Every row gives one point. Each copy is the shape, with its points in the same order, stretched, turned, moved and blurred by noise. Some copies are also mirrored. Which?

Shape (8 x 3):
[[-22.9 -17.5  -8.8]
 [ 12.5  10.8  -1.6]
 [ 17.6  10.0  13.0]
 [ -0.5  16.7  -4.8]
 [ -9.3  -8.8 -23.3]
 [ 11.7  16.9  13.7]
 [  8.4  27.5   3.7]
 [ -5.2 -20.0 -11.3]]
Copy 1, 8 rows:
[[ 10.8 -29.7  -0.8]
 [-11.4  11.3  -2.7]
 [ -1.3  21.8 -12.5]
 [ -7.2   8.5  11.4]
 [ -9.6 -22.8   3.3]
 [  3.0  24.7  -4.5]
 [ -5.6  26.2  11.8]
 [  0.9 -20.6 -13.3]]
Copy 1 is: only turned
Copy 2 (8 x 3):
[[ 32.4 -15.5 -32.0]
 [ -4.6  15.3   8.0]
 [-14.3   8.3  15.5]
 [ -4.8  13.5  -9.7]
 [ 28.0   5.0 -14.3]
 [-14.8   9.3   7.3]
 [-17.4  21.4   0.1]
 [ 27.2 -11.0  -7.1]]
Copy 2 is: only turned

Shape, 10 rows:
[[ 14.1   6.3  -7.9   5.7   2.4 -40.9]
 [-17.8   5.0  31.8   0.2   0.2   4.3]
 [ -9.9  33.2 -10.6 -12.9 -10.6 -12.0]
 [  8.7  24.2  -0.5  18.6  11.8  10.1]
 [-11.4   6.0   5.3   0.8   6.3 -14.8]
 [-25.5 -16.3 -14.0  14.6   0.1 -21.3]
 [ -8.4  -5.4  24.2  22.3  -2.2 -16.1]
 [ 12.8   3.1  -3.1 -34.9  -4.5  -8.0]
 [ 14.2 -11.9  -8.3   2.2 -12.8  -2.0]
 [ 14.9 -22.0  28.2   4.5  -5.2  -3.5]]
Copy 1:
[[-29.2  24.8 -23.8  18.4  -8.2   9.6]
 [ 18.5  16.5  18.1   0.0   7.1 -15.2]
 [ -8.3  21.6 -19.3 -13.1   9.2  16.2]
 [-27.0  12.4   9.9 -14.2 -11.0  -1.2]
 [ -0.5  14.1  -6.2   6.5   8.0  -4.2]
 [  1.3  -0.3 -31.4  18.2   1.0 -17.2]
 [  2.3  23.0  -3.8  15.5  -6.8 -17.8]
 [ 13.0   1.1   6.9  -0.1  -5.2  21.3]
 [  1.8   3.1  -3.1   5.8 -25.6   1.1]
 [ 16.8   6.2  17.1  21.6 -20.9  -8.9]]
Copy 1 is: only turned
Copy 2 (10 x 6):
[[-11.1   5.6  -6.6  11.1 -10.3  27.9]
 [-11.2   6.2  34.4 -22.2  10.2 -14.9]
 [  9.2   0.3  13.4 -10.5 -26.6  17.4]
 [  0.1 -16.2   9.7 -21.4   4.3  15.0]
 [ -2.4   1.8  20.4   0.0   0.7   3.2]
 [  7.5   2.2  17.3  23.2   3.9  -6.0]
 [ -6.9  20.3  22.4  -7.1  19.5   4.1]
 [-10.7  -6.1  -8.0  -7.5 -35.5  -7.4]
 [  5.3   4.4 -11.0  -1.7  -4.2  -7.0]
 [-16.1  12.8   1.8 -14.0  13.9 -22.0]]
Copy 2 is: only turned
Copy 3:
[[  3.5 -45.3  19.0   0.4  11.5 -21.8]
 [  8.1  -2.9  -3.9  -3.3 -11.9  29.8]
 [ 14.3 -11.3  15.7  -8.0  31.5 -11.9]
 [ -4.3  -9.5 -20.8  28.6  29.5   3.1]
 [  1.6 -17.2  10.9   2.0   6.6   8.3]
 [ -8.5   4.8  36.5  18.3  -3.4   6.8]
 [  7.2 -13.1   8.3  12.5 -16.1  14.5]
 [ -4.4 -22.2   4.8 -35.7  -0.9  -2.7]
 [-10.7   2.6   7.7  -0.8 -12.9  -4.4]
 [ -5.1 -12.4  -5.9  -8.9 -39.2  16.8]]
Copy 3 is: only turned
